Each row of a before or after table is a point. One or more steps were done to the points. Then noise was added and the rows were shuffled. The steps act on columns, c1 being the first. Name the steps. A step turns or swaps two columns, mirrors them in a line or flattens them onto one, adds a multiple of one to another, or multiplies or shifts one. Angles are multiples of 10 degrees, from the lower column toward the higher: turns from -170 to 170, lines from 10 to 170 but not 90. Use the fewest steps. Two steps may share a column if one is a turn and the other turns, adds or multiplies; they go together, in the order done. Otherwise the lowest column goes first.
(in the rows, 128 means zero)

Before, 11 rows:
[[164  91]
 [142  36]
 [125 168]
 [114  88]
 [113  74]
 [ 79 160]
 [103  79]
 [100 112]
 [123 157]
 [118 227]
 [ 98  93]]
After:
[[ 58  56]
 [ 98 107]
 [181 131]
 [127 170]
 [145 183]
 [145 171]
 [ 99 104]
 [160 177]
 [194 189]
 [ 69 131]
 [118 161]]
Steps: mirror c1 and c2 in the line at 160 degrees

Before:
[[168 151 198]
 [131 160 166]
 [169 128  49]
 [118  67  83]
 [144 104  86]
 [132 130 149]
 [120 194 101]
 [147  99 123]
 [144 118 145]
 [160 116 163]
 [167 144 188]
 [157  51 111]]
After (12 x 3):
[[151  10 131]
 [147 101 136]
 [168  67 129]
 [132 121 128]
 [166  88 129]
 [122  82 124]
 [136 160 125]
 [121 201 129]
 [148  66 119]
 [172  87 130]
 [145  83 135]
 [168  65 125]]
Steps: add -1.5 times c1 to c2; multiply c3 by 0

Before (12 x 6):
[[ 86 169 177 128  99 151]
 [189  94  57  89  70 160]
 [ 64 188 182 159 135 159]
 [192  85 103  60 137 185]
 [122 135 208 174 112 170]
 [157  74  80 111  76 206]
 [100 145 183 138  97 144]
 [163  49  46 120 137 169]
 [201  71  71 108  98 138]
 [125  93 167 126  53  66]
 [140 145 137 145 104 115]
 [105  72 148  87  66  88]]
After, 12 rows:
[[113 128 168 172 142 205]
 [ 94  70  92  84 184 146]
 [ 55  74 138 108  90  72]
 [169 187 155 159 172 183]
 [ 53  89 159  87 119  57]
 [ 70  82 216 109 143  76]
 [102 141 116 146 133 136]
 [ 96  85 185  54  76 105]
 [132 170 150 129 176 175]
 [114  49 172 118  97  49]
 [ 73  91  56 125 178 164]
 [115 147 142 137 172 180]]
Steps: turn c1 and c5 by -130 degrees; swap c3 and c6

Before (9 x 8):
[[ 94 209  99 124 156 187 123 121]
 [144  87 200  77 137 118 152 143]
 [189 109 120  59 124 154 103  92]
 [173 170 167  92 154 123  89  44]
 [157 149 176 105 126 154 101 185]
 [190  88 142 132 191 159  72  42]
 [100 103 114  84 213 166   9 141]
 [ 85  95 119 156 101 247  68 123]
 [130 152 154 172 124 108 110 116]]
After, 9 rows:
[[117 126 208 110 109 121  89 185]
 [118 152 133  90  78 161  63  49]
 [153 133 208  73 171 113 132 142]
 [114 125 133 168 107 115 117 108]
 [138 123 107  57 147 169  59 115]
 [113 155 108 134  41 183 155 151]
 [ 55  99 145 156 162 236 132 187]
 [108 197 122 140 179 199  44  64]
 [ 15 211 134  87 154 154  94 155]]
Steps: turn c1 and c7 by -60 degrees; turn c2 and c5 by -90 degrees; turn c6 and c8 by 30 degrees; add 0.5 times c8 to c3

Before:
[[131  78  83 106 126 112 126 128 102 157 136]
 [ 83 166 117 143 117  94 120 175 133 129 126]
 [123 171  76 138 171 151 125 162 121  71 124]
 [125 184 167 155 184 144 113  77 128 151 139]
 [ 83 130 148 166 161 147  82 167 125 153 140]
 [ 93  52  87  79 167 120  92 152 121 117 100]
 [111 108 113 164 154 128  94  74 119 155 110]
 [ 97 176 192 154 141 157 126 109  76 100 143]
 [103 178  77 116 100 129  99 162 124 159 112]]
After:
[[127 199 139 141 174 165 118 154  45  82 116]
 [132 128  39  78 171 137  74 155  58 189  84]
 [107 154 153 147 119 124  85 183 114 189 127]
 [135 112 139 171 157 164  56 146 150 249 149]
 [107  97 199 153 137 143 104  99 171 138 154]
 [147 131 106 162 151 103  95  81  94 203  97]
 [129 194 145 115 101 143  93 161  48 218 105]
 [133 142  62 105 127 113 130 137  30 156 144]
 [138 120 196 156 180 113 115  69 187 174 147]]
Steps: turn c1 and c7 by 50 degrees; add -1.5 times c7 to c10; add 1.5 times c3 to c9; turn c2 and c3 by 60 degrees; turn c6 and c8 by -30 degrees; multiply c11 by 1.6

Before:
[[130 156 110 152 119 136 136 106 150 119 129  43]
 [133 153 116 146 145 132 137 184 135 134 143 136]
 [134 152 249 102 139 139 126 120 144 118 131 123]
 [112 159 132 139 139 117 163 155 147 139 134 142]
 [148 133 114 155 127 150 139 102 137 138 142 141]
 [125 155 112 155 156 121 127 102 130 136 152  79]
 [130 159 143 137 121 114 158 129  71 118 132 140]
 [119 122 116 134 143 112 134 163 130 128 148 134]
 [120 109 138 155 122 105 119 130 150 144 153 133]
 [132 107 142 147 143 107 142 109 144 143 108  59]
 [153 156 133 160 134 109 143 108 133 110 124 128]
 [151 147 112 125 127 111 124 114 148 146 146 138]
 [118 135 120 143 132 121 147 103 120 102  88 138]
 [115 148 122 153 134 120 124 159 132 148 112 128]]
After:
[[147 136 112 134 126 152 100 106 133 138 107 121]
 [118 130 114 132 141 111 122 124 133 128 168 127]
 [124 135 133 120 155 122 103  99 121 137 110 179]
 [154 138 135 140 132 110  93 125 123 112 106 127]
 [106 150 128 163 143 116 112 132 130 141 155 112]
 [120 141 135 113 120 108 102 107 148 143 137 121]
 [135 142 115 135 142 131 108 135 126 133 186 124]
 [130 152 141 132 118 135 102 119 135 121 110 213]
 [134 135 161 137 143 107 106 139 144 143 106 186]
 [120 124 117 146 135 120 109 158 120 102  89 119]
 [153 150 111 124 125 113 132 108 137 146 122 126]
 [117 136 122 121 132 123 105 150 125 148 153 129]
 [134 144 241 131 137 139 154 124 128 118 122  91]
 [133  92 140 158 122 114 115 125  82 120 132 112]]
Steps: multiply c2 by 0.4; turn c2 and c9 by -50 degrees; mirror c3 and c12 in the line at 170 degrees; turn c4 and c7 by -100 degrees; turn c8 and c11 by 70 degrees

Before, 14 rows:
[[139 138 128 113 119 153 135 141  90 169 186 117 135 131 130 128 242 142]
 [138 158 165 124 133 149 105 129  97 124 128 141 159 133 109 121  97 126]
 [119 160 142 111 146 157 125 125 108 110 103 110 124 122 137 123  93 131]
 [111 155 119 125 120 151 132 136  98 130 109 153 157 124 137 168 100 121]
 [118 111 132 123 124 154 115 142  92 131 105 135 131 177 123 150 101  98]
 [135 148 121 118 166 146 121 120 113  99 123 137 134 126 129 137 133 116]
 [126 129 140 158 124 144 117 137  94 105 109 141 123 126 134 116 122 138]
 [151 134 118 143 138 149 132 119  93 158 144 131 147 124 133 127 112 140]
 [118 155 130 114 119 111 129 138  98 117 118 119 131 123  97 119 112 102]
 [126 133 125 119 145 138  98 134  98 113 119 115 132 124 120 208 110 141]
 [111 107 141 112 155 145 130 130 112 130 121 137 144 126 127 125 114 138]
 [137 153 126 115 117 112 125 129 201  99 111 124 126 154 129 125  99 120]
 [117 138 137 180 150 136 130 160 117 107 144 121 142 150 137 115  97 142]
 [113 145 113 128 137 141  86 129 136 106 105 117 152 159 125 113 132 143]]
After (14 x 18):
[[126 138 127 118 132  54  98 125 136 114 138 137 134 124 120  98  92 142]
 [141 130 129 113 115 118 127 131   7 196 111 114 135 131 130 148 131 141]
 [117 176 133 180 154 136 126 149 153 138 152 122 144 151 136 143 108 142]
 [138 158 143 124 115 123 119 120 147 127 132 152 159 134 110 150  91 125]
 [112 133 132 111 161 122 135 121 137 122 124 133 144 128 126 145 110 138]
 [138 167 125 115 127 139 122 120 181 101 148 129 124 155 129 116 186 118]
 [108 134 123 122 100  82 146 126 146 111 120 146 159 124 137 126  93 120]
 [151 135 123 144 126 117 131 109 132 153 105 128 149 124 134 148  88 141]
 [135 167 126 117 136 110 128 111 117 113 155 140 134 125 129 140 114 117]
 [126 126 132 158 124 129 128 128 123 102 143 144 122 126 135 149  94 139]
 [117 131 129 115  98 143 123 129 133 115 136 120 131 124  98 117  94 102]
 [119 171 130 123 185  97 122 134 140 106 118 143 131 178 122 140  85  97]
 [113 182 122 130 150 133  89 120 128 100 142 146 154 159 127 147 138 143]
 [118 155 132 111 109 118 114 115 154 100 135 117 126 122 136 156  97 131]]
Steps: add 1.5 times c14 to c5; turn c2 and c5 by -50 degrees; multiply c3 by 0.4; turn c6 and c16 by 120 degrees; turn c7 and c12 by -40 degrees; shift c8 by -10; turn c9 and c17 by 70 degrees; turn c10 and c11 by -70 degrees

Before, 13 rows:
[[ 83 100  61 151 115  72  52  86 148  93 131 175 124 105  89 124 124 185
  223 107]
 [ 70  36 188 159 191 116 131 186  90 133 216  87  98 200  86 169  90 151
   67 165]
 [ 69 133 122 123 155 168  75 156 112 170  60 140  51  76 105 145 163 159
  131 168]
 [107 114 112 115 188 136  60  99 123 168  87 134 140 119 123  87 146 121
  157 161]
 [105  80 154 213 174 160 152 178  54 124 187  79  89 166  89 189  87  71
  105 164]
 [202 129 137 195  55 169 177 203 151 103 170 142 191 167 109  92  82 180
  141 127]
 [153 127 101  86 119  66  54  76 135  99 145 133 102  95  46 130 168 169
  203 139]
 [111  74 214 220 180 143 166 136 134 113 172  63 106 199 121 198  80 148
  106 196]
 [135  93  80 123 110 141 122  57 180  93 168 148 163  80  62 119 104 179
  147 112]
 [170 161 152 177  48 144 143 219 197  96 163 133 218 158 116 166  67 111
   98 103]
 [142 138 127 121  97 117 132  91 157  70 137 172 142 164  55 119 106 164
  181  38]
 [193 133  89 122 110 135 170 193 183 100 152 170 158 167 102 168  50 148
  164 117]
 [ 55 102 108 145 177 126 141 137  62 111 152  58  98 189 123 187 152 147
   96 180]]
After, 13 rows:
[[122 102 162 182  54 160 176 205 153 104 169 143 194 166  53  91  99 180
  151 125]
 [ 51 165 153 113 117  80  51  76 134 102 146 133  98  94  89 130 143 166
   40 137]
 [112 110 145 117 179 113 144 136  61 110 153  54 100 188 197 186 163 147
  166 175]
 [117  77 107 233 180 103 166 136 130 111 171  67 107 201 144 195 116 149
  197 196]
 [ 63  90 169  96 110 111 119  56 179  94 170 147 165  81 113 122 129 179
  112 109]
 [123 138 128 164  51 162 140 221 195  96 166 132 219 160  85 166  57 111
  179  98]
 [ 82 143 220 139 113  67  48  85 147  94 129 173 119 108 166 124 113 185
   55 107]
 [ 77  68  80 162 193  62 132 187  91 131 217  88  98 199 178 166 133 148
  195 163]
 [ 95 108 132 125 154 161  77 155 114 166  61 141  52  74 186 148 177 159
  125 168]
 [ 60 144 141 146  98 123 131  90 155  70 134 172 144 166 101 116  95 163
   77  41]
 [122 110 141 121 190 128  60  97 123 166  85 135 139 119 148  87 154 122
   95 159]
 [116 127 164 114 109 138 166 191 180 102 152 169 159 169  62 166  49 149
   92 118]
 [ 85  69 145 193 169 117 153 177  55 125 189  78  87 165 144 186 128  71
  189 164]]
Steps: turn c1 and c15 by -80 degrees; turn c2 and c6 by 40 degrees; add -0.7 times c2 to c17; turn c4 and c19 by 150 degrees; turn c3 and c4 by 140 degrees

Before, 10 rows:
[[102 139 138 138 140 139 136 104 128 115 128 131 118 113 140 103 141 101
  144 104 136 121 145 132 164 136 124 111 181 132 122  98]
 [130 150 117 138 146 129 134 133 145 144 151 161 122 120 127 130 115  75
  140 141 102 132 132 134 142 143 129 111 125 157 115 136]
 [163 114  99 128 128  92 112 130 148 146 176 139 120 133 123  85 159 135
  134 143 129 115 144 148 131 134 115 124 165 145 131 139]
 [154 117 140 138 132 122 128 148 146 126 117 121 148 149 116 114 146 106
  112 142 147 111 118 138  89 114 145  88 128 131 127 114]
 [111 130 109  92 137 132 138 150 153  82 154 105 145 125 117 129  83 133
  149 119 137 104 140 138 104 139 139 136 152 137 131 111]
 [149 131 123 136 161 105 127 141 117 115 118 136 122 143 133 114 147 133
  134 145 121 128 133 144 124 116 112  92  99 155 112 139]
 [123 127 146 111 136 109 142 127 131 116 132 136 121 129  95 117 154 129
  137 136  99 131 152 100 135 110 126 151 120 157 120 117]
 [155 144 130 148 106 145 125  78 106 148 143 143  97 114 111 155 123 131
   93 161 138 178 156 145 135 133 131 133 141 118 133  97]
 [146 132 118 125 119 117 115 134 136 122 123 123 150 142 115 139  93 121
  128 163 148 137 150 156 116 131 116  90 149 133 137 156]
 [113 104 103 122 154 118 127 145 108  96 140 148 148 151 121 127 156 122
  118 142 135 130 143 121 111 145 132 120 135 144 106 129]]
After (10 x 32):
[[154 142 140 137 131 130 126 122 145 144 117 122 151 150 117 115 144 109
  114 140 151 111 121 137  92  68 144 135 128 131 131 114]
 [146 113 119 122 118 109 117 132 137 138 124 122 150 146 117 138  90 118
  128 163 148 137 124 155 116 115 116 136 150 137 134 156]
 [122 120 145 114 137  99 143 109 132 130 130 135 121 130  96 116 153 128
  138 135  97 130 119  97 136 117 125 112 122 159 120 117]
 [158  92 132 148 105 128 127 114 111 112 145 143  94 117 111 155 124 130
   91 160 139 177 131 144 133 249 131 144 142 116 131  95]
 [113 129 103 123 154 119 130 150 107 150 137 148 147 150 122 127 157 123
  117 142 137 128 100 122 112 101 133 106 137 144 104 129]
 [149 137 122 137 160 106 128 122 117 148 116 136 123 143 137 113 146 132
  134 143 122 128 127 143 124  86 112 127 101 158 111 138]
 [102 103 139 140 144 130 132 131 129 140 126 135 117 111 141 103 142 102
  143 103 135 120 133 132 163 193 126 119 181 130 121  97]
 [111 116 109  93 137 128 133 146 154 153 150 102 146 126 115 128  86 133
  147 118 136 107 124 137 103  85 140  90 153 140 132 109]
 [130 119 117 139 144 119 134 144 144 124 154 162 123 119 125 129 116  74
  140 137 102 129 145 134 146 131 130 146 125 156 113 138]
 [166 136 100 128 128  92 114 134 150 117 180 140 119 133 122  85 157 133
  135 144 129 115 110 149 132 129 117 144 165 146 128 141]]
Steps: turn c2 and c23 by 110 degrees; turn c2 and c6 by 30 degrees; turn c8 and c26 by -70 degrees; multiply c26 by 2.5; multiply c28 by 0.4; turn c10 and c28 by 130 degrees

Before, 9 rows:
[[100 107 177 117 127 180 125 160 115 126  91 106 111  58  88 151  62  90
  133 120 178 153 151  97  90 161  81  82 111 144 115 138 141 173 173 160
  174 120 127 108 107  77 105 103  99 121  86 135]
 [ 90 136 134 109 181 164 163 143  92 132 128 127 135  91 111 146  87  79
  133 107 166 113 142 103 118 157 128 124 115 136 135 159 117 157 164 138
  204 119 116 173 146  69 105 158 102 105 145 151]
 [123 165 134 108 122 109 147 100 140 147 164 150  93 151 146 172 168 195
  151 128  88 115 105 184 120 141 100 120 143  93 152 101 161 140 120 108
  157  76  79 124 141 181  97 164 116 113 124 145]
 [ 87 144 115  87 112 208  99 130 131 143 142 151  97 149 231 148 133 110
  193 113 122 139  92 125  44  96 135  93 162 136 166 141 180  87 158 113
  117  69 118 138 112 165  96 113 145 141 134 171]
 [139 133 175 130 137 155 191 157 120 119 119 115 103 122  94 151  63  70
  145 126 158 109 162 105 123 149  95 130  89 164 169 167 119 185 162 143
  173 147 134 140 184  47 124  99 125 121 124 128]
 [112 126 137  93 159  96 138 131 137 133 149  85  78 146 154 188 190 171
  165 110  99 122  98 190 146 113 111  71 117 111 167  81 165 131  96  91
  121  85 119 157 178 164 150 155 137 111 122 104]
 [140 145 162 104 175 147 151 135 124 106 104 124 120  78  93 159  76  90
  109  99 136 168 148 115 149 180 117 121 135 165 134 164 163 157 147 152
  145 132 146 143 156   7 117 135 128 122 102 122]
 [120 140 115  83 149  96 147 130 131 150 171 162  82 169 172 173 169 181
  148 127 112 101  89 187 113 119  97  88  78 121 166  92 154 149 130 123
  151 101 118 148 142 134 111 187 153 124 104  81]
 [107 125 116 119 118 190 115 141 126 131 115 134 139 138 197 159 138 105
  215 147  85 119  96 196  96  81 134 105 134 123 152 133 154  82 149 118
  134 105 118 133  91 137 110 126 150 128 118 143]]
After:
[[112 126 136  93 157  94 139 131 137 134 150  84 186 146 155 190 191 173
  165 110 110 183  95 190 147 113 111  71 117 108 169 105 167 131  76  92
  122  84 118 159 178 164 152 153 138 111 121 104]
 [ 86 145 115  88 112 210  99 131 132 144 142 152 159 148 231 148 131 111
  192 113  97 197  92 126  43  94 135  93 162 136 164 155 180  86 145 112
  118  70 118 138 112 166  95 113 147 141 133 171]
 [ 91 136 134 111 181 162 163 145  91 130 128 127 103  92 112 147  87  79
  134 108  87 174 142 101 118 157 127 122 116 137 134 158 116 157 164 138
  203 119 116 172 147  68 106 158 100 104 145 153]
 [140 144 162 105 175 146 152 135 125 108 106 125 132  78  93 161  75  88
  110  98 105 227 148 116 149 182 117 120 134 165 134 141 165 157 164 154
  144 131 145 144 155   7 117 135 128 122 102 122]
 [107 124 116 117 119 191 115 141 126 132 115 132 138 140 196 159 139 104
  216 147 167 178  98 197  97  80 134 105 133 123 149 148 155  84 135 120
  134 105 117 134  90 137 109 125 148 127 117 142]
 [118 141 114  83 149  96 146 128 129 149 169 161 177 167 172 173 169 181
  146 127  98 159  89 187 112 119  97  89  78 122 166 138 154 149  94 121
  149 100 119 150 142 135 110 188 153 124 104  80]
 [121 166 132 108 123 109 146 102 141 147 165 149 178 152 145 173 168 194
  150 127 137 176 104 184 120 140 100 122 142  94 150 127 164 140  98 108
  157  75  79 123 143 184  98 164 114 115 125 146]
 [142 133 174 129 137 155 190 158 121 118 120 113 135 124  94 152  63  69
  144 127  91 171 161 104 123 151  96 128  91 165 168 155 120 186 172 144
  173 147 135 140 185  46 123 102 124 120 123 129]
 [100 106 177 116 125 179 125 161 116 125  93 105 118  57  85 149  62  91
  132 119  71 212 150  98  89 163  80  83 111 146 116 171 141 173 145 160
  173 121 129 106 107  76 106 101 100 120  86 136]]
Steps: turn c13 and c21 by 150 degrees; add 0.5 times c4 to c21; shift c22 by 60; mirror c32 and c35 in the line at 50 degrees

Before, 11 rows:
[[117 140 130 128 146 109 135 108 129 109 164 134 119 150 141 111 103 126
   94 153 138 104 134  96 165 142 131  92 119 153 119 151 140 104 118 126
  155 153 119  84 145 127 129 140 104 122 172 131 161  78 162 119 128 110
  138 112 137 158  95 141 138  85 182 110]
 [108 140 158  99 132 133 100  96 138 122 123 114 109  98 156 138  85 154
   94 103 156 139 138 153 141 140 135  86 125 155 109 128 151 147 126 150
  155 113 127 154 117 108 145 142 130 135 155 119 117 119 124 141  91 135
  132  96 148 140  99 102 108 120 153 137]
 [110 142 129 115 147 100 149  81 116 119  96 132  79 135 133 149 125 143
  166 118 190 118 137 124  93 130 135 123 143 126 144 126 103 148 127 158
   79 142 109 133 129  96 155 139 134 160 151 103 141 126 154 127 137 115
  136 138 106 131 121 159 137 127 112 119]
 [153 100 169 115 167 123 106  97 112 140 129 108 133 100 152  91 132 141
  119 121 121 115 140 114 130 113 162 126 143 130 112 140  97 119 136 128
  106 115 125 144 151 109 162 112 148 173 120 116 126 151 127  99 141 110
  107  91 157 134 164 124 165 116 149 137]
 [ 84  88 132 115 126 104 123 104 120 147 129 111 133 144 118 124 156  91
  105 101 126 133  98 117 128 141 125 149 148 116 115 116 129 120 158 113
  153 108  84 127 143 112 110 123  94 144 141 135 155 121 160 142 143 106
  149 122 119 141 155 121 139 141 163 134]
 [ 97 148 107 145 151 111 144 169 141 134 122 135 141 140 143 174 132 152
  140  83 156 130 125  88 109 139 157 115 122  87 139  97 115 121 167 139
  153 120 144 125  86 152 127 122 143 159 130 128 153 130 127 108 135 127
  156 118 182 139 124 174 151 152 146  96]
 [121 125 149 104 169 130 120 150 131 122 149 139 118 173 139 113 127 129
  156 137 128 102 110 127 146 128 146  77 107 117 109 112 150 145 151 159
  107 158  87 121 108 100 143 118 114 127 148 118 124  95 117 131 115 162
  149 113 150 148 155 122 128 130 123 158]
 [ 94 136 149 131 147 125 122 117 134 141 162 120  84 110 146 134 124 129
  113 116 114 141 133 116  96 107 115 132 143 130 138 139 120  94 129 118
  116 137 129 137 143 105 157 131  98 137 106 131 111 137 131 131 143 131
  123 136 158 112 141 141 127 136 144 133]
 [148 167 144 150 170 100  96 127 161 109 150 124 116 121 150  85 146 111
  132 142 149 133 131 132 111 144 142  82 165 145  65 120 140 153 136 124
  123 150 134 158 138 103 118 119 167 175 124 100  86 112 152 136 164 122
  130 151 127 147 122 104 129 143 136 102]
 [102 126 143 112 128 136 133 131 118 156 134 132 125  93 131 152  82 148
  124 141 108 121 127 125 125  94 149 150 143 125 120 153 113  92 136 110
  122 150 104 140 150 144 122 179 155 146 120 131 107 114 118 119 126 145
  110 140 148 125 134 135 180 125 183 114]
 [ 71 133 136 115 133 146 160 125 154 136 123 121 117 103 134 139 130 130
  130 110 110 150 138 119  99 123 144 101 108 135 117 119 130 122 131 112
  145 147  94 113 116 124 110  95 124 134 126 141 112 119 107 188  89 146
  117 120 118 130 122 146 111 138 150 102]]
After, 11 rows:
[[112 140 129 118 149 108 151  79 114 119  96 114  81 136 131 150 123 144
  168 115 189 116 137 123  91 132 137 149 141 123 133 129 101 147 129 159
   77 139 111 135 129  96 154 136 123 157 153 105 141 116 149 126 139 112
  134 136 106 133 120 160 137 123 128 119]
 [118 140 158  98 131 140 102  98 135 125 122 153 109 102 155 138  86 156
   93 107 151 141 134 150 143 141 139 132 126 154 129 125 152 149 125 153
  157 112 127 156 116 110 145 140  88 136 155 116 116 100 125 141  90 136
  133  97 149 144 101 104 110 118 129 138]
 [ 88  92 134 116 126 133 125 102 123 148 129 146 134 144 119 124 158  92
  105 102 126 134 100 114 127 141 123 161 148 117 137 117 129 123 162 110
  154 109  87 129 146 109 113 126 161 142 142 134 155  96 161 142 147 106
  150 122 121 140 153 122 139 140 130 133]
 [128 102 169 111 167 110 110  97 115 142 126 154 134 101 155  91 132 141
  117 123 121 112 142 113 131 115 161 121 144 131 136 140 100 118 136 128
  108 115 128 146 151 105 159 114 118 170 118 116 122 188 122  99 140 110
  107  91 156 134 167 123 165 118 130 136]
 [ 89 136 147 129 149 150 121 116 131 142 164 122  82 110 146 135 121 130
  116 117 116 140 133 113  93 106 116 149 142 129 137 139 120  96 129 119
  115 134 131 137 142 101 159 132 143 137 102 134 114 140 132 133 143 130
  120 135 157 111 138 141 127 133 127 131]
 [149 126 148 103 172 153 119 147 133 121 148 137 119 171 140 109 132 128
  155 139 124 102 113 125 147 130 146 147 110 117 108 112 147 147 150 157
  108 159  83 125 108 103 147 116  81 127 148 117 121  49 121 131 113 162
  150 112 148 148 155 120 124 130 126 157]
 [ 96 149 107 147 150 108 142 168 139 137 122 112 139 139 142 172 130 155
  140  84 154 129 122  88 111 138 156 131 123  86 129  96 113 122 167 134
  149 117 147 124  87 155 126 120 113 160 129 128 154 120 128 109 136 124
  154 119 183 135 123 175 147 151 128  96]
 [115 125 146 113 130 110 131 129 116 158 136 132 121  89 127 153  85 147
  123 139 107 120 125 126 127  91 146 100 146 125 123 151 110  91 134 108
  122 147 105 141 150 145 122 179 144 148 120 131 108  81 114 119 121 140
  109 137 149 124 139 136 181 124 130 112]
 [162 143 130 124 145 146 137 110 129 110 160 133 117 148 140 112 100 127
   93 148 142 101 134 100 167 141 131 164 120 153 116 150 138 102 115 131
  155 153 119  83 141 127 129 143 104 122 173 131 163   9 161 120 129 110
  139 112 134 157  94 139 138  85 131 108]
 [ 85 136 136 118 134 148 160 127 152 136 123 142 114 102 134 133 129 130
  128 111 112 152 136 119  99 122 146 119 109 136 130 120 129 123 134 114
  143 149  97 115 116 125 106  92 101 134 123 140 112  86 107 189  89 147
  118 118 121 131 122 144 112 140 124 105]
 [160 167 143 153 173  95  95 128 162 111 149 184 112 124 149  87 148 109
  132 138 149 134 132 130 110 145 143 135 161 148  99 122 142 154 136 123
  122 150 133 155 137 104 118 117  71 177 122 103  83  97 149 136 165 123
  132 148 130 144 124 102 133 144 127 104]]
Steps: multiply c50 by 2.5; turn c1 and c50 by 20 degrees; turn c28 and c45 by 110 degrees; turn c6 and c28 by -50 degrees; mirror c12 and c31 in the line at 120 degrees; multiply c63 by 0
